Every row gives one point. A path goes straight from each point to the next, and from the last back to the first. The post is the endless flat space through its rows: a point in 2 columns, a line in 3, a plane in 4, and so on, so that a path can go around it. How many times does the path go around the post? Going back the other way cancels.
(in the rows, 128 means zero)

Post, 2 rows:
[[131 157 143]
 [157  84  93]]
Path (19 x 3):
[[153  67 156]
 [194  99 136]
 [199 141  97]
 [134 157  82]
 [105 124  96]
 [109 158 114]
 [100 111 122]
 [142  98 157]
 [169 166 186]
 [147  88 131]
 [ 88  99 149]
 [125  63  41]
 [180 119  49]
 [178 112 120]
 [153 129 193]
 [131  99 127]
 [174  89 141]
 [200  51  89]
 [134 139 163]]
Times around: 0

Post:
[[116 145 105 161]
 [157 127 139 143]
 [127 186 149 125]]
Path (13 x 4):
[[169 153 129 127]
 [157 167 148 153]
 [139 154 129 156]
 [138 163 115 151]
 [131 165 108 119]
 [164 167 149 132]
 [110 249 124 159]
 [142 188 135 121]
 [117 166 143 118]
 [114 149 134 151]
 [112 184 125 184]
 [139 153  92 190]
 [169 159 117 115]]
Times around: 1

Post:
[[176 106 136 171  97 122 148 101]
 [ 81 111 174 119 136 149 108 173]
 [147 130  77 188 129 102  77 147]
 [114 117  45 119  90  97  88 157]
 [130 110 152  98 110  67  76 124]
 [147 132 120 148 131 106 105 100]
 [123 121 135 161 126 100 143 137]]
Path (18 x 8):
[[106 164 119 180 153  91 101 150]
 [158  83 108 150  61 130 127 181]
 [151 123  92 132 130 130 147 136]
 [175 120  86 173 102 126  78 143]
 [116 127 132 122  93 168   7 127]
 [111 113 122 157 119  91  50 127]
 [120 116 110 128 145  86 119 122]
 [148 120 158 165 164 131 107 143]
 [126 154  56 137  92 145 102 163]
 [107 104 183 133  92  91  99 157]
 [116  83 151 114 110  72  82  94]
 [137 103 103 141 105  83 128 108]
 [ 62 118 107 119 106 122  90 141]
 [176 129 130 167 100 125 113 107]
 [133 119 106 125 112 131 116 176]
 [157 112 146 115 155  74 115 118]
 [ 94 111  94 152 152 136 114 102]
 [ 98 125 192 146 125  85 176  94]]
Times around: 0

Post (8 x 9):
[[ 87 180 132 133 126 124 148  47  89]
 [159  97 165 129 127 128 145 116 202]
 [131 177  31 113  72 137 184 138 131]
 [133 183 101  86  54 135 127 139 143]
 [183  81 170 150 147 142  94 115 143]
 [162  34 123  81 154 112 109  89 169]
 [ 67 116 126 161  91  80 143 112 102]
 [176  91 189 112 141 103 143 140 124]]
Path (31 x 9):
[[145 147 182 137  83 136  67  62 178]
 [143 136 138 102  80  89  67 134  76]
 [ 98 156 141  84 119 100  71 164 129]
 [103  74  89  88 136 105 195 130 153]
 [ 99  71 152 148 143  96 204  93 147]
 [ 98  89  92 141  46 134 139 119 103]
 [ 85 119 154 150  78 134 127  88 176]
 [183  91 165  94  81 106 137  77 158]
 [118 114 125 164  90  83 143 109 130]
 [188 132 102 141 169 132 220 125 185]
 [102 156 106  85 139 103 132 122  97]
 [133  91  25 119 103 173 152 141 198]
 [129  97 124 111  75 180 124  81 158]
 [192 119 214 122 103 112 118 110  81]
 [172  96 114 140 154  58 153  99 115]
 [122 168 140 187 150 120 100 119 126]
 [115 132 191 117 105 142  97 163 158]
 [ 95  93 125  80  79 147 174 123 162]
 [118 151 149 190 106 155 234  77 180]
 [166 130 132 121 121  92 199  62 162]
 [152 134  85  90  96  75 100  85 183]
 [132 152  50 109 170 141 109  78 133]
 [121  68 101  99 162 162 144 120 163]
 [115 190 154 151  35 162 145 169 244]
 [198 101 149 139  81 135 152 186 137]
 [162  92  77 158  85 125 147 128 149]
 [184 122 133 118 135  75 134 106  87]
 [117  43  68 149 196  86  87  67 106]
 [175 174 163  99 147 132 178 211 126]
 [179  90  93  88 129 132 173 150 101]
 [153  88 131 182 123 136 202  85 105]]
Times around: 5

Post:
[[130  53 157 153 124  55  97 100 133 129 169]
 [115 112 135  61 132 151 103 100 106 125  48]
 [178 184 159 160 149  79 102 105 136 103 135]
 [191 125 143 134 181 101 133 116  98 104 143]
 [104 153 157  85 154 140 137 114 100 130  89]
 [162 167 184  93 151 180 141  92 118 161  35]
 [131  91  87 102  90 122 144 143  89 150 100]
 [111  57  83 181  97 153 149 139 125 118  95]
 [155  82 180  95 114 131  89 131 165 125 177]
 [143 123 100 167 165 101 155 147 152 126  73]]
Path (30 x 11):
[[137  46 140  60  85 144 109  87  66  80  82]
 [ 97  99 105 111 107 129 175 126 110 122 127]
 [163 137 155 115 108 147 131 116 155 187  95]
 [145 187 161 175 198 130 152 159 190 144 115]
 [164 145 222 144 127 108  75  97 158 170 111]
 [140  80  65 142  96 133 191 166  65 126  50]
 [184 151 199 140 136 127 116  68 100  89  67]
 [118 153 138 109 158 115 143 137 149 107  99]
 [114 173 157 146 197 119 172  91 117 132  67]
 [127 145 116 137 151  94 100 115 155 142 111]
 [174  32 179 119 203  95 116  60  55 140 115]
 [165  76 121  83 148 136 120 122  88 130  31]
 [168  81 149 156 161 121 173 159 121 122 142]
 [164 130 141 115 152 166  87 133 150 102  70]
 [114  91 138 130  82 123  81 141 113 125  81]
 [150  41  33 136  19  83 184 173 114 193  59]
 [176  70 109 161 100 135 149  93 133  92  90]
 [137 116 151 118 197 115 114  72 120  93 117]
 [180 143 201 119 182 107  67  85 168 176 136]
 [145  34  69  87  98 104 153 197  82 190 116]
 [178 138 189 124 205 150 113 137 153  81  75]
 [132 130 120 154 118  67 157 212 194 180 101]
 [126 148  81 149  79  59  90 164 128 118  72]
 [118 135 129  81  42 120 119 143  86 100 101]
 [ 99  46  78 119  63 129 134 157  93  91 125]
 [166 110 137 104 141  94 126  99 110 103 142]
 [167 203 164 133 145 105  97 113 164 102 160]
 [101 148 234  77 140 161  47  58 137 160 139]
 [145  25 143  86 121 134  82 129  93 160 143]
 [155  81  92  98 117 131 116 122  78 120  49]]
Times around: 4

Post (13 x 14):
[[194 153 144  76 113 180  36 100 204 136  77  99 132 120]
 [124  87 130 126  92 125 133 144 183 144 126 107 173 122]
 [194  62  98 138 140 107 107 156  78 158 149 112 171 122]
 [151  86 126  95 155  94 112 100 137 143 107 101 118  83]
 [164 154 118 117  96 106  85 126 158 190  82 101 122  77]
 [142 151  74 130  96 120 158 103 214 145 146  87 113 128]
 [136 176 142 158 123  47 177  82  67  43  79 131 144 219]
 [170 144 154 106  77 105  92 142 167 129 132 133 110 102]
 [147 124 112 126 156 146 162 131 124 203 176 120 137 141]
 [171  90 109  84 115 100 124 128 102 171 170 104 182  95]
 [ 79 149  68 103 133 108  76 120  84 102  74  74  81 117]
 [155  91 130  93  95  93 130 122 101 132 102  89 122 171]
 [ 72  68  83 162 141 148 164  62  60 115 156 152 142 112]]
Path, 24 rows:
[[175  87 164 107 130 126 130  78 113 120 105 130 166  95]
 [105 164 160 107 103 150  57  93 137  63  39 157  77  91]
 [199 167 108 132 147 148 116  92 183 191  74 125 155 171]
 [157 143 120 145 103 106  54  82 121 143  49 112 119 154]
 [ 72 118 148 108 164 172  92  90 124  91 165 140  89 141]
 [188  95  95  76 116  70  20 148  96 171  98 116 123  84]
 [135 100  99 160 109 108 137 140 236 114  46 103 153 117]
 [151 122  77  42 137 149 122 127 151 111 146  80 128 133]
 [217  88 183 110 139  86 119 151 145 140  48 112 182 191]
 [ 86 147  81  86 174 143  43 121  94 151 117  99 134 109]
 [119 157 114 154  72  28  91  81 151 110  51  87 106  80]
 [177 133 105 198 102  89 146  74  48 121 137 136 163 104]
 [229 154 111 123  85 130 123 130   9 150 131 155 185 118]
 [137  69 105  43  85 166  76 138 156 161  97  83 109 133]
 [102  85  93 169 150 124 117  85 144  92  55 167 131 119]
 [150  68 145  78  85  80 150 163 118 204  99 108 120  71]
 [104 113 103 138 126  89 178 124 114  95 126  92 151 118]
 [130 144  88 142 157 130  63 137 124 125 139  91  87  89]
 [ 67  98  66 221 135 131 120 147  54 165 133 127 174  59]
 [172  71 167  81 189 149 113  54  94 150  85 129  94  84]
 [147 143 124 113 111 132  83 105 124  82  93 150 186 103]
 [162 132 155 138 129 117  80 106 150 154  52 147 165 162]
 [134 144 151 171  90 174  93 111  94 140 122 169 116 182]
 [ 57 162  82 107  68 103  77 178  53  95 153  38  87 171]]
Times around: 2

Post, 17 rows:
[[108 147 151 128 126  86 182 130 182 121 120 174 121 103 133 171 122 151]
 [100 168 134 131  95  90 186 124 127 115  96 189 147 121 170  74 133 140]
 [123 142  47 104 139 171  36  94 162 140  83 147  60 107  91 129 116  67]
 [105 131 174 102 132  98  99 117 185 112 103 128 120 137 130 108 186 171]
 [ 97 101 156 105 132  81 114  92 109 110 151 160 124 151 121 153 173 116]
 [138 157  86  96 100 199  30 178 128 126  73 129  89 109 104 181 142  39]
 [142 158 142 162 110  94 122  67 128  96 116 120 152 113 153 139 111 128]
 [171  75  66 152 107 177 120 226  68 147 139  48 145 132  76 139  74 126]
 [ 99 111 143 114 133  55 129  87 123 112  68 116 121 104 106 156 169  89]
 [ 93 136 143 131 106  64 111 102 133 168 122 139 106 101 166 179 179 143]
 [123 160 129 165 139  36 115 109 184 144 158 144 173 165 137 137 169 139]
 [152 111 120  92  83  74 113 100 182 157 125 144 140 160 131 158 171 131]
 [123 153 121  92 138 145  76 132  84 171 105  90 174 120  34 142  58 124]
 [137 131 137  85 103  53 149 128 158  78 167 101 121 107 132  90 175 119]
 [157 169 102  90 172 161 122 138 108 181 106  64 121 167  90 135  76 121]
 [ 91 165  29  82 131 173  57 125 102 102  73 138  98 126 103 187 135 140]
 [178  86  86  90 154 124  25 202  93 160 100  37 117 158 100 140  22  95]]
Path (25 x 18):
[[104 101 107  76  89 121 147 191 133  77 106 132 116 161 141  76 185 118]
 [152 130 160 127 115 156 120 148  94  43  81  92 132 139 130 109  51 104]
 [147 201 138 131 134  46  99 118 152 126 111 148 145 146  93  89 123  62]
 [119 192 165 114 137 139  46 114  89 142  78 177 187 129  65 160  95  81]
 [130 184  82 112 126 151 111  83 171 130 109 170 199 139  95 161 141 167]
 [ 77 171 134 136 178  59 140  65  97 116 135 146 176 173 134 103 145 115]
 [125 145 109  76  73  98  34 133 212 181 126 150 120 145 155 188 123  96]
 [ 99 190  93 149 108 168 190 130  78  77  85 135 167 114 145  75 122 160]
 [ 80 184 134  86 131  78 169  50 159 113 135 193 194 110  70 181 191 140]
 [129 139  70 118 126  68  72 131 164 143  64  92 127  68  98 141 104 154]
 [155 129  90 149  87  66  64 117 189 179 112 168 109 160 139  99 126 146]
 [ 94 171 122 160  96 149  94 185 108 145 101 128 118  90 134 205 146 121]
 [ 61 183 122  84 151 106  30  64  94 159  90 120 146 172 123 207  80 110]
 [ 72 131  85  87 147  43 171 125 160 114  96 104 161 146  81 165 201 170]
 [127 109  98 115  95  66  82 128 105 135 107  64 128 136 130 174 117  79]
 [190 204  57 192  91 173  79 126  98 113  54  65 162 134 137 178  47 114]
 [ 74 164 138 122 166 139 105 105  14 161  26 120  97  39  57 216 107 142]
 [138 143 108 123 138  87  98  26 111  95  67 134 140  98 128  93  63 110]
 [145 142 119 155 180  98 129 117 144 153 114  96 138 124 136 113 116  74]
 [ 94 124 168  53 114 119 166 143  80  38  99 108 123 163 175 161 188 143]
 [ 89 173  97 138 111  89 143 183 161 156 128 172 135 158 152 169 118 139]
 [126 104 154  65 141  97 106 105 146  90  90 141 106 189 100 193 133 153]
 [114 180 104  64 140 125  99  97 102 151 134  96  95 140  98 143 222 117]
 [104 110 101  89 153  41  87 110 144 133 157 155  92 122 128 240 181  95]
 [108  95  86 116 142  84  67  75 198 168  93 144 147 121 127  98 109 127]]
Times around: 2

Post (17 x 18):
[[157 129  85 153 103 105 164  85 184 112  94 125 131 136 103 134 192  83]
 [101 176  89 140 119 138 135 124 143  89 122 122 146 162 100 134 188 144]
 [136 113 113 125 135  89 159 143 120 133 123 129 169 138 141  82 134 102]
 [133 115 116 102 175 124 115  96 140  57 226 142  86 167 121 110 112 141]
 [163  90 114 109 148 175  80 126 113 123 242  96  88 103 152  75 110 139]
 [140 141 142  94 109 166 105 121 148 132 186 190  99 153 136 130  76 122]
 [137 104 129  87 155 149 125  87 142 153 198 129  87 142 105  85 112 188]
 [177 134 116 123 152 136 149 143 119 100  74 120 127 128  92 108 158  96]
 [105 116 103  71 114 112 115 146 138 101 159 118  62 138 143 131  94 119]
 [169 143 151 108 128 100 117 129 154 121 108  94 150 165 137  77 207 100]
 [129 182 141  93 129 139 187  94 144 124 128 109 135 116 126 113 169  82]
 [164 150 101 104 168 116 152 120 141 121  97 128 134 156 170 158 178 117]
 [143 151 142 169 155  85 144 148 151 118 105 115 142 112  95 158 193 102]
 [131 185  88  96 148  96 100  87 156  83 105 147 146  94 111 132 145 109]
 [162 124 155 154 117  98 161 199 156  66  86 155 112 109 249 116  88 157]
 [122  87 124  57 139 151 108  92 165  85 174 139 139 129 102 154 131 126]
 [132 129 113 101 143 143  99 101 152 112 179  89 118 146 120 141  55 135]]
Path (22 x 18):
[[137 164 105 155 144 141 168  99 176 148 116 137  91 102  85  98 142 111]
 [166 129 105  94 160 100 144 142 156 113 168 127 165 207 127  97 182 165]
 [197 127  66 108 152  67  60 148 123  97 121  83 167 125 191 103 103  75]
 [175 149 169  75 121 132 181 139 217 105 107 159 139 171 160 129 187 154]
 [157  79 105 117 149 141 103  96 160 107 150 110 124  87 158  76 131  75]
 [146 152 122 143 134 205  76 140 128  73 180 153 123 143 141 103 172 110]
 [139 182 149 106 168 122  73 130 212  49 201 152 109 163 118 135 168 188]
 [172 164 135 136 135 143 138  97 168 142 181 134  87 179 117 158 141 150]
 [133  83 142  52 132 121  85 143 103  65 173 134 122  85 128  89  88  97]
 [167 183  85 110 173  83 134 105 135  54 128  79 125 120 174 172 151 136]
 [117 138  74 122  85  66 139 143 175 113  90 129 123 157 129 133 183 107]
 [161 149  48  82 172 169  91 102 102 132 132 154 123  97 132  91 142 108]
 [133 103 110 132 135 161 145 107 150 108 166  56  81  94 145 136 183 122]
 [159 125 144 116 170  97 139  86 118  84 132 160 114 150 126  93 173 171]
 [155 120 100 141 133 104 133 110 151  90 167 128 153 115 172  84 162 192]
 [167 124 137 115 190 112 179 111 173  92 157 110 140 156 107 125 168 139]
 [ 92 136 132 130 121  96 158 126 174  75 121 136 134 152 104 113 118 104]
 [173  63 108 170 116 142 136 104 127  67 143  91  44 196 140  44 171 108]
 [125 124 156 121 117 107 119 114 174 111 166 141  94 125 105 202 117 171]
 [180 152  99 121 139 159 124 138 121 102 169  94  91  91 145 135 163 121]
 [155 128 170 120 132 115 135  89 116  98 148 179 132 152 103  96  99  99]
 [119  43 128  93 162 154 144  76 141 190 142 111 159  77  94 132 172  77]]
Times around: 1

Post (17 x 18):
[[ 85 161 102 126 153 127 108 143 126 149 107 178 131 157  85 111 148 154]
 [174 143 126 110 144  87 132 124 142 136 106 153 117 143  98 132 117 207]
 [178  84 137  97 115 121 105 126 123 125 161 146 172 172 125 130 108 130]
 [190 146 125 133 113 140  91 154 146 107 170 109 144 107 194 156 155 121]
 [ 59 171  90 193 123  84 111 135  78 118  97 122 108 129 139 141 120 115]
 [204 123 151 124 151 147 114  88 111 110 127 119 161 165 189 184 145 104]
 [ 65 160  84 164 129 120 128 169 148 174  62 136 147 134 105 174 118 130]
 [ 61 190  93 121 123 102 144 136  98 143 103 122 113 146 101 130 104 102]
 [191 102 136 157 191 159 123 154 136 153 137 136 137 119 146 121 127 118]
 [161  97 133 157 159 132 170 112 181 152 126 118 152 119 188 113 144 131]
 [ 74 157 115 157 145 147 104 141 117 133  68  98 128 139  81 141 119 160]
 [202  99 144 110 150 108 143 133 185  95 114 132 136 198 119 130  97 137]
 [124  91 123 100 123 143 119 140 100 125  84 145 111 155 112 124 134 138]
 [ 80 147 127 145 151 105 114 167 103 158 130  93 101 191 163 159 156 132]
 [120 148 160 176 100 146 133 110 102 129 128 132 119 128 117 160 124 119]
 [214 102 111  78 108 122  85  97 150 152  96 136 114 198 119  93 122 133]
 [106 163  93 163 130 141 139 161 100 150  97 143 144 180 126 118 109 134]]
Path:
[[138 132 117 178 121  98  60 117 102 121  80 134 155 133  97 158 115 154]
 [156 148 140 157 188  74 159 162 142 149 125  95  94 177 104 145 117 194]
 [130 133 106 189 158 149 120  89  80 128 120  99 143  92 225 138 170  96]
 [155 145 122 120 108 126 117 132 158 154 120  99 115 147 135 163  96 115]
 [128 196 153 140 162 137 171 117 147  74 143 151 139 165 115 108 101 108]
 [204 177 121 154 144 133  85  56 140 161  73  99 180 156 159 163 114  86]
 [141 139 122 177 188 123 141 149 144 156  50  39 156 214 104 168  89 161]
 [146 156 148 128 161 127 178  83 144 127 117 133  90 232 133 122 156 122]
 [147  66 135 219 160 172 129 190 137 142 190 171 189 129 147 125 148 130]
 [137 149 156 198 195 127 118 153 148 197  84 151 113 145  89 155 170 249]
 [ 97 125  85 128 118 122  84 167 155 190  86 143 136 143 133 105 142 119]
 [149 157 107  90  78 152 142 127 108 131 129 197 143 132  99 104  95 111]
 [134 139 110 169 132 110 188 144 196 133 101 131 127 123 166 132 110 164]
 [117  55 191 173 129 162 125 128 190 151 126 110 145  90 129 164 125 101]
 [104 189 115 127 108  78 144  79 104  95  89 162 168 191 105 130 108 125]
 [120 152 101 142 198 121 106 183 211 126  40 100  83  69 134 198 196 120]
 [142 122 117 116 156 132 155 151  84 168  91 167 142 231  80 130 128 137]
 [180 123 169  81 109 117 131 102 135 138  77 157  89 144  69 137 125 164]
 [160 135 180 100  84 113  87  78 103 140 136 151 129 105 131 198 129 131]
 [124 137 118 171 154  91 114 115 173 107 107 119  67 102 111 117  97 128]
 [125 154  86  99 131 137 149 165 107 119 114 111 142 206 195 145 139 111]
 [101  93  90 105 123 147 120 127 130 197 114 174 134 127 110  89 169 102]
 [184  77 159  77 112 134 123 155 187 150 145  87 118 145 162 121 161 129]
 [149 122 149  48  42 121 127 146 162 176 162  99 124 155 147  86 120 115]
 [146 180 116 128 160 109  81 150  62 133  97 105  71 109 103 152 105 175]
 [136 111 133 120 162 128 128 121  68 118  68 160  88 192  68 145  99 151]
 [112 128  56  90 112  63 110 143  74 124 109 120 128 204 141 133 102  77]
 [116 129 109 167 106 120 126  94 130 138 104 155 105 180 110 120 108 123]
 [135 111 143 145 156 126 187 160 145 187 116 202 105 168  78  93  78 216]
 [149  97 228 161 164 166 127 158 158  95 212 200 163 134 120 155 150 157]]
Times around: 0
